Rows are points. Two turns around zero, p and q, are shown by what they do to some points. Write where each new point lands after one turn and then the other. Backwards means that the second turn is done in reverse. Each puzzle has new turns, and all numbers are rounded.
In the rows, zero is written as 128.

Turn p:
[133 116 186] -> [175 102 154]
[134 135  44] -> [ 64 154  79]
[106 105 172] -> [147 100 170]
[153 127 104] -> [120 128  94]
[114 156 133] -> [134 156 142]
Turn q:
[154 127 112] -> [135 131 158]
[100 199 136] -> [190 124  83]
[160  68 144] -> [ 72 154 160]
[ 98 118 119] -> [116 102 112]
Where do these land?
p, then q backwards: [100 121 174] -> [161 135  86]
q, then p: [129 106  84] -> [138  88 155]
p, then q: [103 110  65] -> [122  78  79]
q, then p: [142 173 147] -> [146 150  86]
p, then q: [166 129 170] -> [123 150 180]

Turn p:
[ 87 140 147 131] -> [137 139 168 149]
[133 167 110 141] -> [ 97 118 149 105]
[138 124 152 158] -> [156 103 137 116]
[126  51 121 162] -> [196 158  96 102]
[155 158 110  48] -> [ 55 123  91 169]
Turn q:
[ 97  84 200 127] -> [ 63 101 182 113]
[129  84 130  97] -> [131 105 146  83]
[ 90 161 107 163] -> [101 161  84 150]
[184 139  94  81] -> [207 132 136 113]
[153 132 107 155] -> [147 111 102 150]
[116 167 130 144] -> [120 157 119 158]
Where do these land?
q, then p: [106  84 103 103] -> [102 153  99 167]
q, then p backwards: [ 92 126 151 111] -> [112 155  95 131]
q, then p: [163 173 155 197] -> [179 122 159  56]
q, then p: [162 129  71 158] -> [115 141  83  74]
p, then q: [124 136 104 107] -> [113 154 115 129]
p, then q: [122 121 185  92] -> [113  79  98 161]

Turn p:
[132  92  84 168 140 103] -> [123 127 182 142  80 117]
[133 149 104 124 147 194] -> [ 61 151 104 129 132 140]
[167 156 170 121 129 164] -> [119 166 114 119 187 140]
[ 96 144 121 110 133 139] -> [116 112  95 117 116 135]
[176 155 113 158 129 137] -> [ 99 142 171 127 155 153]
[101 151  36 123 121  82] -> [105  51 153 147  75 168]
[118  91 158  82 152  95] -> [190 143  95 152 107 129]
[ 91 121 183 168 134 146] -> [141 153 117  66 128  87]
[137  93 183  97  68  92] -> [200 107 119 153 173  85]
Turn q:
[ 85 128 165 129 135 100] -> [117 167 109 105 152  97]
[165 139  93  95 112 114] -> [155  87 112 116  94 145]
[ 81 150  93  80 135 114] -> [163  91  92 114 162  93]
[114 136 177 205 108 150] -> [ 90 195 149 142 162 170]
[176  65  84 122 111 137] -> [138 105 127 186  60 133]
[ 96 110 159 102 115 145] -> [ 86 126 101 134 145 103]
[179 168 124 163 180 137] -> [147 125 207 100 121 155]
Where do these land?
p, then q backwards: [135 166 167 176 148 165] -> [114 173 192 143 139 106]
p, then q backwards: [100 168  72 101  54  90] -> [148 150  81  60 121 202]
q, then p: [105  93  61 163 145 158] -> [135 174 200  95 139 120]
q, then p backwards: [119  74 138 100 110 142] -> [109  98  95 104 117 165]
p, then q: [145 119 153 176 161 120] -> [102 111 120  72 135 144]
p, then q: [155 120 123 120 154 140] -> [129 131 140 121 159 152]
q, then p backwards: [152 139 155 129 101 136] -> [123 159 107 130 153 141]
q, then p backwards: [113 145 155  59 152  73] -> [ 51 128 172 160 111 149]

Turn p:
[ 93  88  96 207 125 126 124 125] -> [152 131  91 162  56 121 163 102]
[170 128 142  96 112 146 153 146] -> [140 144 157 108 171 105 110 115]
[144 152 142 117 180 142 130 153] -> [133 129 154  80 139 142 155 153]
[155 182 147 140 134 124 131 111] -> [109 106 186 133 130 140 134 136]
[158 158  90 110 142 122 123 104] -> [119 110 144 153 163 117 154 160]
[ 31  60 131 176 134 180 158  98] -> [155  93  53 101  28  83 109 110]
[125  72 141 106  72 107  60 124] -> [152 138  74 169 156 176  77  96]
[138 136 139 110 142  86 149 132] -> [110 162 147 129 131 131 116 160]
[137 175 123  89 109 120 124 159] -> [ 81 138 143 116 177 136 134 118]
Turn q:
[ 83  81 140 149 113  85  95  86] -> [120  73 162 123 115 135 193 160]
[161 131 113 105  89 144  76 136] -> [173 101 120 166 133 152 120  90]
[ 91  91 131 181 181 121 113 146] -> [145 118 143  68  81  98 141 166]
[123 154 133 178  93 129 115 124] -> [117  88 146 150 115 128  90 151]
[169 176  87  89 118 140 123 116] -> [143 151  88 191 148 120 114 103]
[116 110 177  75 178 160 161 110] -> [105 188  95  83 132 177 159 130]
[130 134  75 155 100 154 144 165] -> [144 145 169 153 106  97  84 106]
[193 124 127  90 151 131 159 119] -> [151 177 102 128 188 133 128 124]
[ 86 151 170 131 129  88 165 150] -> [ 55 111 126  89 134 111 123 122]
Where do these land?
q, then p: [150 124 143 139 149 120 167 155] -> [107 126 122 114 155 158 131 163]
q, then p: [160 134 110  68  75 155 167 182] -> [132  38 155 152 103 156 122 175]
p, then q: [117 104 117 155 152  76  89 128] -> [134 147 154 154 107 124  63 124]
p, then q: [ 70 163 145 136 112 143  90 157] -> [116 165 155 161  88 160 170 123]
p, then q: [135 107 108 159 109  71 107  95] -> [138 104 160 139 106 115  70 163]
q, then p: [ 59 128 122 120 158 181 123 148] -> [ 78 103 126 154 154 105  91  77]
q, then p backwards: [162  97 155 117 110 147  97  93] -> [158 122 136 130 154 126  64 126]
p, then q: [135 117 162 113 156 101 168  70] -> [150  65 125  97 126 130 103  84]
p, then q backwards: [161 136 130 114 161 102 111  79] -> [151 120 131 174 108 133 121  77]
p, then q: [129 171  90 159  99 184 161 172] -> [ 64 146 137 130 171 128 188 163]

Turn p:
[ 75 172 126 156 175  87  88 196 146] -> [137 129 225 106 150 176 138 174 160]
[120 143 179 160 150  97 162 104 166] -> [180  82 140 100 156 144 105  94 129]
[146 141 165  94 103 132 155 156 149] -> [107  95 135  94  95 111 140  92 139]
[ 97 156 103 102 114 186 127 105 132] -> [135 157 107 121 135 109 200 128 113]
[175 125  79 141  95 156 167 101 130] -> [126 138  77 110 112  88 114 143  69]
[ 69 122 165 137 165  99 193 156 106] -> [192  68 137 129 102 151 135 153 183]
[140  91  99 174 116 178  81 126  70] -> [ 93 167  87 181 121 179 129 163  87]
[191  76 116  88 143 156  91 108 136] -> [ 84 193  83 131 123 119  92  91 142]
[153 163 113 131 106  98 129  87  90] -> [107  97 111 148 173  89 118 149 107]
[115  92 136  98 115  91  89 141 155] -> [119 152 177 158 114 116 110  93 151]
Turn q:
[110 169  95  64  82 118  90  67  72] -> [107  78 110  64 131  86  56 175 162]
[183  78 176 158  84 122 128 184 126] -> [181 174 184  87 127 130 184 108 103]
[ 84 155 153 145 163 129  99 179 153] -> [ 97 150 132 151 128 199 125 149  91]
[149 108 118 151 184  96 163  97  91] -> [149  71 131 160 149 116 123  67 118]
[147  91 118  96 151 149  74  81 165] -> [138  94 129 133  74 152 142 142 200]
[115 151 138 141 102 146 151 134 149] -> [ 98 165 119 129 138 113 142 134 123]
[115 169 154 123 191 154 152 177 156] -> [106 165 145 200 163 175 118 137 121]
[159 142 105 135 121 115  81  68 156] -> [116  93  92  89 122 146 146 118 188]
[ 70  94 177  95 145 133 167 133 145] -> [ 99 158 168 176  74 115  98 114 108]
[167 114 122 173 144  98 150 150 142] -> [162 138 116 134 150 145 161  77 113]
[113 124  89  89  92 122 122 134 119] -> [150 136 102 107 110 104  94 159 130]
[123 140  90 166  76 152 158 131  62] -> [134 112 107 104 169  57 147 156  79]
Where do these land?
q, then p: [138 156 118  50 158 104 118 135 132] -> [ 92 184 157 111 152 165 128  98 110]
p, then q: [ 80 106 125 167 128 114  90 147 141] -> [101 136 175 126 165 129 173 137 127]
p, then q backwards: [133  79 124 183 101 106  64 137 115] -> [ 75 139 165 109 190 124 145 175 134]
q, then p: [129 119 170  95 128 211 181 145 125] -> [143  51 184 102 146 175 110 128 124]
p, then q: [164 126 143 170 133  71 136 150 135] -> [139 106 172 106  87 163 139 161 129]
q, then p: [ 96  99 108 202 137  79 137 137  95] -> [124 124  56 193 126 105 117 165 134]
q, then p: [113 165 140  97  95 178 136 123  92] -> [126 113 194 125 121 152 124 138 177]
p, then q backwards: [139 170 162  76 155 138 111  73 150] -> [192 171 128 162 110 109 164  94 132]
p, then q backwards: [127 128  97 202  96 109 110 155 167] -> [ 89 109 171 121 131 114 114 192  82]
p, then q backwards: [128 129 113  66 100 110 153  91 158] -> [147 100 119 127  91 128 192  93 113]
q, then p backwards: [159 132 110 101 176 188 173 115  99] -> [ 84 130 122 106 125  59 117  88  83]

Turn p:
[165 128 181  97 161 102  73 109 140] -> [173 124  89 122 148 170  68 158 145]
[137 166 143 133 160 198 189 147 146] -> [ 68 129 101  98 193  81 136 109 119]
[147 145 192 166 115 154 136  96  65] -> [184  96 137 114 178  91 125 137  67]
[143 120 114 128 116 117 162  59 105] -> [153 140 155 190 147  90 121 130 124]
[124 157 121  94 154 149 113 130  95] -> [131 153 129 120 166 161 124  96 112]
[139 111 133 139  66 152  86 138 142] -> [112  97 144 127 108 158 142 184  97]
[ 96 139 129 104  50  77 138 211 191] -> [ 97 123 168  67  81 150 184 180 209]
[ 73 119 103 119 136 100 128  96 171] -> [126 116 112 176 106 140 156 107 183]
[135 118 100 176 106 138 142 176 127] -> [ 91 117 152  98  84 101 137 125 103]
[142 141  98 143 160 118 105 161 128] -> [108 130 131 104 103 145  93  94 126]
[106  64  94 109 183 104 138  85  97] -> [164 185  92 191  95 118 124  87 124]
Turn q:
[144  83 136 156 188 129  83 142 125] -> [155 187 160  98 162 140 121 114  92]
[ 90 188  92 141 114  68 111  88 123] -> [185  96  72 192 117 142 142 133 113]
[130 196 144 191  87 106 120 128 124] -> [168 101  74 117  98 179 155 105 158]
[121 143 157  90  94 119 162 153  76] -> [ 62 115 120 153 119 168 139 154 152]
[149  78  96 134  58 150 154 174  98] -> [ 89  89 180  88  68 153 125 164 113]
[128  87 131 131 166 201 132 122 135] -> [120 156 150  71 161  84 112 154 131]
[145 119 164  93 114 142  87  96 149] -> [ 97 116 118 117 162  99 157  86 104]
[144 135  79  51 160 113 103 144 140] -> [102 172 129 182 100  80 121 122  81]
[144 115 165 134 178 147 170  75 156] -> [145 140 155 124 186  84 138 118 186]
[ 84 137 116 159 121 106 158 158 153] -> [155 108 120 138 109 151  70 130 150]
Where do these land?
p, then q: [185 156  98 111 156  98 150 128 138] -> [144 137  74 132 155 127 125  76  99]
p, then q: [ 56  56 138 106 143 189 166 136 120] -> [165 110 134 178  68 127 125 204 182]
p, then q: [153 182 158 140 131 132 124 129  97] -> [106 173 144 141 169 118 148 117 109]
q, then p: [ 83  73 148 105 104 173 165  90 152] -> [167 156  57 117  74 157 125 123 157]
p, then q: [166 155 135  87 112  95 102 150 116] -> [ 85 164  94 101 132 109 130  94 127]
p, then q backwards: [139 130 141 135 149  67 136 138 138] -> [127 144 118 161 139 145 163 142 166]
q, then p: [ 55 131  66 190 107 152  53  73  55] -> [ 92 250 159  74 101 120  94 112  53]
p, then q: [168 133 153 129 139 111 118 122 144] -> [125 151 127 120 118 127 121 103  87]
q, then p: [117 167 113 127 140 114 117 141 169] -> [125 105 167 161 113 140 101 130 123]
p, then q: [173 169 123 149  89  94 140 157 117] -> [ 73 134 121 137 167 149 124  76 118]
q, then p: [112  58 134 129 138 180 136 144 163] -> [183 147  94 111 137 191 121 135 153]

Turn p:
[ 98 113 142 120 141  77 108 123 165  91 136] -> [130 177 152 125 123 139 113 112 108 185 125]
[152  90  72  74 135 152 144  93  93  78 116] -> [ 59 114 189 111 107  86 148 138 101  99 157]
[127 149 148 195 137 128 132 134 141 116 132] -> [146 171 106 135 143 134 103 140 168 118 109]
[159 103 122 177 110  69  82 126 125 147  93] -> [155 167 128 187 166  99 161  81 127 128 111]
[131 109 130 136 121 151 145 115 124 126 130] -> [119 113 141 131 129 117 122 138 153 123 137]
[ 99 124 121 128  98  99 157 178 148 115 122] -> [119 121 130  95 166 136 115 111 123 160  80]
[147 179 158 110 132 163 123 111 225 184 136] -> [121 106  32 164 116 159 122 172 131 183 161]
[155 130 106 123  85 183 107 110 147 102 175] -> [ 75 102 118 164 113 121  64 125 124 107 150]
[185 108 150 121 175 132  75 131 127 134 136] -> [166 144 135 182 116 106 128 165  83 116 151]
[144 190 153 145 141 121 124 135 148 111 142] -> [133 164  80 131 101 142 107 148 125 125 101]
[102 124 154 127  50 164 158 128  70 146 105] -> [141  55 125  94 116  94 124  81 183 108 112]
[ 71 199 122 118 153 105 154 113  52 176 121] -> [161 124 110  63  87 190 192  98 146  82 122]
[162  90 110 117 150 118 143 113 121 132 155] -> [112 120 174 162 126 136 146 155 118 121 128]
[ 60  83 103  99 165 130 141 183 106 135  94] -> [156 111 174  48 183 135 148 128 100 137 149]
Turn q:
[139  91 115 108 111 129 135 155 116 202 183] -> [ 97 165 113 203 137 105 173 104 119 141 143]
[126 121  63 167 120 145 127 168 138 156 150] -> [122 138 143 137 101  98 205 119 114 115 101]
[123 187 168  85 179  91 138 177 173 103 121] -> [142  99 124 153 146 195 110 220 119 135 101]
[138 110 149 109 174  75 171 159 133 125 109] -> [150 150 166 150 182 150 120 180 119 126 140]
[184  86  81 126 116 167 102 130 118 180 120] -> [124 159 101 137 100  59 177 125 141 124 177]
[ 89 141 166 114  89 135 148  89 148 118  92] -> [144  66 114 118 153 133  81  97 109 126 136]
[101  62  85 119 130 148 116 148 124 121 165] -> [ 89 146 148 154 124 116 163 102 156  67 130]
[135 130 159 189 117 160  98 100 118 103 121] -> [101 124 139  75  91  97  87 113 119 142 116]
[ 94 168 150 154 108 155 101  86  73 112  91] -> [156 117 104  84 111 104  67  86 148 143  85]
[163 158 108  98 160 142 186 153 149 126 152] -> [165 126 152 174  92 169 155 161 117 136 152]
[124 154 151 139  91 102 109 110 111  70 110] -> [133 133 105  67 133 161  86 113 110 120 111]
[120 128 140 128 142  87 106  60 135 121 121] -> [114 114 128  85 165 147 112 116 166 163 145]
Where do these land?
p, then q: [182 101 121 107 141  87 117 105  98 137 108] -> [156 150 168 117 149 136  99 106  76 151 120]
q, then p backwards: [127 167 163 100 118 158 175 106 149 143 138] -> [129 112 158  94 105 137  94 125 150 165 173]
q, then p: [141 119  97 142 122  99 143  74 123  96 170] -> [113  89 111 124  73 146 115 150 154 146 163]
p, then q: [142 144 127  78 141 170 153 116 131 113 103] -> [124 148 115 164 163 150 147 107 114  87 114]
q, then p: [131  95 149 125 138 150 134 141  93 110 136] -> [138 163 104 132 108 125  99 102 124 128 122]
q, then p backwards: [149 188 170 148  79  92 113 102 117 111 103] -> [ 76 171 147  94 123 125 115 188 170 115 127]
p, then q: [153 102  82 164 136 105  70 144  81 191 183] -> [119 153 201  73  55 117  69 126 131 136 139]
q, then p backwards: [170 183  79 130 142 197 137 140 146 163 129] -> [164 142 202  78 144 119 129  80 109 161 110]
p, then q backwards: [ 72 108 127 115 178 125 171 169 142  96 138] -> [151 144 147 174 164  68 130 112 137  83 106]
p, then q backwards: [149  90 168 163 160 106  77 144 161  99 115] -> [159 121 158 130 150 115 167 154  67 173 103]
q, then p backwards: [ 83  91 122 170  92  98 149 159 159 114 138] -> [141 108  55 108 118  99 130 167  93 122 127]
q, then p: [ 97 146 125  73 123 162 126 157 171 111 111] -> [105 139 173 132 181  87  90 133 129 115 126]
q, then p: [ 70 131 133 149  93 116  97 108  93 181  92] -> [115 177 142 142 134 130 214 123 113 147 157]

Turn p:
[110 166 176 135 186  90 117 123 159 128 126 108] -> [127 126 131 118  68  86  88 137 166 129 108  90]
[131 122 125 152 129 120 125 120 137 163 132 100] -> [ 98 144 123 124 118 140 145 127 146 141 106 115]
[127 135  92 169 147 156 140  98 139 134  94 117] -> [149 166 160 142 142 136 148 142 152 153  90 134]
[134 133 113 179 139 155  94 173  94 123 123 145] -> [105 128 141 190 126 145 105 154 118 159 133 165]
[ 82 111 146 148 103 140 125 112 148  99 142 127] -> [132  92 141 103 162 137 117 155 136 152 131 100]
[178 106 126 106 120 167 105  91  79 128 137 136] -> [139 103 116 168 147 155 172 122 147  78 136 161]
[133 104 117 112 118 102 121 108 194 151  80 109] -> [134 185 113  66 129 152 119 140 148 108 105 117]
[124 133 114 111  88 192 119 119 169  75 104  81] -> [177  95 152  76 155 176 114 121 145 145  96 172]
[153 123 144 129 147 171 132 156 156 116 130 147] -> [125 131 157 135 142 130  90 104 156 124 150 156]
[110 148 139  43  88 109 140 108  98 159 184 139] -> [123  79  70 113 147  95 155  76  82  84 123 102]
[176 172 143 150 110 135 138 118  89 113 138 151] -> [112 101 161 152 119  91 160 139 117 106 130 173]
[135 101 115 141 152  90 159 124 112 151 139  70] -> [118 151 118 123  80 147 177 109 139 156 136  95]
[113 145 123 104 155  51 106 153 121 121 177 219] -> [108 131 127 165 113  84  78 137  53  73 163  71]
[ 87  93 120 111 109 115 169 187  97 130  86 141] -> [147 159  81 116 145 118 124 130  89 182 184 142]
Turn q:
[150 161 138 142 135 111 165  84 129 117 165 156] -> [121 110  68 151  98 156 139 143 137 131 117  96]
[ 84 135 123 110 128 147 146 128 130 102 121 110] -> [118 143 130  84 142 120 126 127 163 135 130 112]
[108  31 176 163 100 104  86 146 108 127  84  94] -> [137 111 189 141 166  73 159  36  99 149 106 144]
[140 160  84 106 127 132 150  89 132 128 140 160] -> [121 121 114 143  96 163 107 168 171 125 130 120]
[105 110  89 138 128 147 146 157 153 164  84 162] -> [111 130 188 110 135 188 136 125 132 111 144 151]
[131 136 102  75 144 131 122 109 110 144 134 173] -> [118 112 146 145 104 137  79 158 148  95 136 106]
[101 133 164 148  99 144  85 148 116 142  76 128] -> [122 112 142  95 145 121  98  70 102 135 130 173]
[164 134 142 135 115 112  95 110 176 107 184  82] -> [164 154  89 166 145 105 130 155 104 192 121 119]
[147 164 134  98 167  84 156  82 142 155 141 116] -> [117 179  83 173 109 147 110 137 139 101 106  97]
[ 88  92 147 149 153 151 106 185 118 148 119 148] -> [139 108 178  84 157 131 135 108  79  99 132 123]
[154 151 141  84 102 121 176 116 131 140 163 138] -> [101 125  81 167 139 134 123 151 153 115 168 106]
[138 178 103 113 113  63 144 120 115 115 168 126] -> [ 94 125  77 160 136 120 126 182 149 122  85 132]
[154  96 147 171 147 162  90 167 159  45 104 101] -> [145 143 157  79  95  80 174 122  74 199 142 137]
[101  84 131 177 123 166  97 137 108 132 116  98] -> [184 112 162  94 146 113 150  87 122 136 120 149]
[154 153  99 112 139 144 156 139  94 154 119 127] -> [128 135 119 131 106 133 130 150 150  75 151 154]
Where do these land?
p, then q: [106 131 170 147 155 119 114 139 119 147 153 151] -> [144 138 142 127 170 128 140 127 116 148  80 136]
q, then p: [102 142 124 160 131 170 150 148 135 172 101 127] -> [166  98 149 146 160 116 122  92 143  92 135 139]
p, then q: [107 141 110 116 112 149  73  68 161 133 118 217] -> [114 167 152  71  66  74 148 136  69 130  92 130]
p, then q: [ 86  70 188  99 145 136 157 159 112  64 126 118] -> [193 128 137 203 164 118 131 185 109 134 151 103]
q, then p: [145 159  86 107 190 145  80 125 105 113 119  98] -> [112 115 115  98  97 118 101 152  77  89 130 188]
q, then p backwards: [160 136 115 116  87 123 111  96 136 170 122  79] -> [136 124 123 121 169 183 123 153 103 140  85 149]
p, then q: [131  74 144 141 121 157 123 135 133 127 157 169] -> [173 138 125  98 138 132 137 143 101 131 113  79]
p, then q: [126 194 130 146 104 128 167 170 112 109 155 108] -> [108  84 138 175 150 129 112  73 139  91 113 115]
q, then p: [ 55 132  85 138 137 120 113  72 118 137 105 138] -> [156 146 112  89 146 142  88 146 187  99 102 165]
p, then q: [159 100 111 137  97 128  93 156 143 100  93 124] -> [130  89 135  90 123 127  98 155 108 120 174 124]
p, then q: [186  97 116 148  95 127 140 138 166 109 136 122] -> [119 110 102  92 138 123  97 124 129 128 170  75]
p, then q: [136 147 104  97 129  84 138 110 171 121 126  86] -> [101 142 112 139 116  88  98 115 174 141 163 148]
p, then q: [175 133 176 138 139 101 165 106  96 155 140 130] -> [ 83 125 103 138 168 149 165 139 156 156 103  98]
q, then p: [118 136 135 103 150 105 168 171  84 134 142 124] -> [179 114 148 112  99 129 111 133  98 156 153 105]
